Rows are points. To make a cloud, some directions were put in groups of two or more. Within a group, all points are equally far from the middle, so they leave a hole (a ring in 2 directions, a hollow ball in 3). The other directions are filled evenly. Then the cloud was stretched, turned, moved and blurred a little. Count the holes, and give their numbers of directions, smallest first.

Cloud (19 x 3)
[[-43  31  50]
 [-22 -29  37]
 [-48  21  53]
 [-49  20 -40]
 [ 38  -4  42]
 [-31  43  24]
 [-43  32 -39]
 [ 38  21  -7]
 [-51   4 -49]
 [ 14  46 -37]
 [-48  22  54]
 [-10  51  49]
 [ 39   1 -26]
 [-24  46  38]
 [-51   9 -44]
 [ 25  39 -38]
 [-27 -26  52]
 [ 34  31  -6]
 [ 29 -18   6]]
Holes: 1 (2)

Cloud (31 x 4)
[[ 15  48 -42  41]
 [-23  74 -15  35]
 [ -3 -15   9  64]
 [-29  80 -47  36]
 [-13  89  -8  24]
 [ 11   2  57  55]
 [ 25 -43   3   7]
 [-53   9  11  14]
 [ 26  21  -6  82]
 [ 20 -10 -43  24]
 [ -3 -13 -10 -27]
 [-11  20  34  69]
 [  6  11  55  51]
 [-22  -3 -46  42]
 [ 44  31   6  75]
 [-60  16 -28  49]
 [ 10  73 -27  20]
 [-44   8  -2   2]
 [-12 -41  25  19]
 [ 75  16  38   3]
 [-16 -17 -18  52]
 [-20  -2  19  40]
 [-47 -19 -50 -17]
 [ 16  18  -5  -8]
 [ 32  -8  -7 -16]
 [ 15  60 -17 -25]
 [  2  33  -5 -17]
 [ 31  66  14  69]
 [-55 -16 -18 -24]
 [-47  54  35  -1]
 [ 16 -26  38  49]]
Holes: 0

Cloud (55 x 6)
[[  3 -55  58  -6 -22  21]
 [ 28 -24  73  -4  18 -23]
 [-50  58  32  14  24   0]
 [-45 -20 -18  -1  32  -7]
 [-19 -85  18  16   9 -28]
 [-45  33  34  44  10 -49]
 [ 23 -22 -20  18 -54 -65]
 [-33 -21 -18 -25  -2 -47]
 [ 32 -73 -37 -20 -32 -31]
 [  2 -42  45  21  48 -16]
 [ 37 -49  26  33 -51 -16]
 [-10  62  12 -12  19 -14]
 [-18  -6  69  22 -22  -6]
 [ 51 -22  31  32  13   7]
 [  7  13  52  -5 -54 -33]
 [ -9 -37  49  50 -51  20]
 [-56 -10  35   5 -15 -46]
 [  2 -12  31  69 -36 -16]
 [ 45  13  65  17  50 -14]
 [ -9  -8  57  50 -11 -19]
 [ 23 -88   3   5 -18  -5]
 [-14   3 -19  61 -58 -45]
 [ 35  -5 -41  49  50 -16]
 [ 15  -2  31  58   6 -62]
 [ 59  40  46 -17 -31   4]
 [-22  -9 -20 -24 -66 -34]
 [ 54 -26   8  14  92  11]
 [ 64 -40 -21  -5  -8 -16]
 [-16  18 -16  81   4 -81]
 [ 24 -52  60   5  23 -32]
 [ 32 -33  12  15 -21  56]
 [ 57  48  25 -32  -4 -18]
 [ 33 -28  32  39 -34 -18]
 [ -7  19  19 -52  43   7]
 [-30  -7 -31   1  44   2]
 [-50 -14 -26  -4 -81 -33]
 [-19  28 -22 -17  21 -11]
 [ 33 -17  74  -2  -6  27]
 [-36   7  17 -35 -42 -14]
 [ 34  14 -14  66  27 -17]
 [  9  -9  73 -21 -45 -29]
 [ -8   4  30 -21 -58 -52]
 [  6 -27  31  67 -24 -25]
 [  9 -25  49  42  11 -71]
 [ 12 -81  56  -3   1 -54]
 [ 48   5  11  37  -8 -14]
 [-18 -53  61 -19 -58 -69]
 [ 57 -41  47  -6  -8  33]
 [ -1  19  64  34 -16  -1]
 [ 32 -15  14  55 -14  -7]
 [ 43 -23  40  25 -28 -44]
 [-35  46  54  48  29  -9]
 [-30 -11   5 -20  23  30]
 [  6  32  17 -35  28 -48]
 [ 14 -28 -16  73 -19 -48]]
Holes: 1 (3)
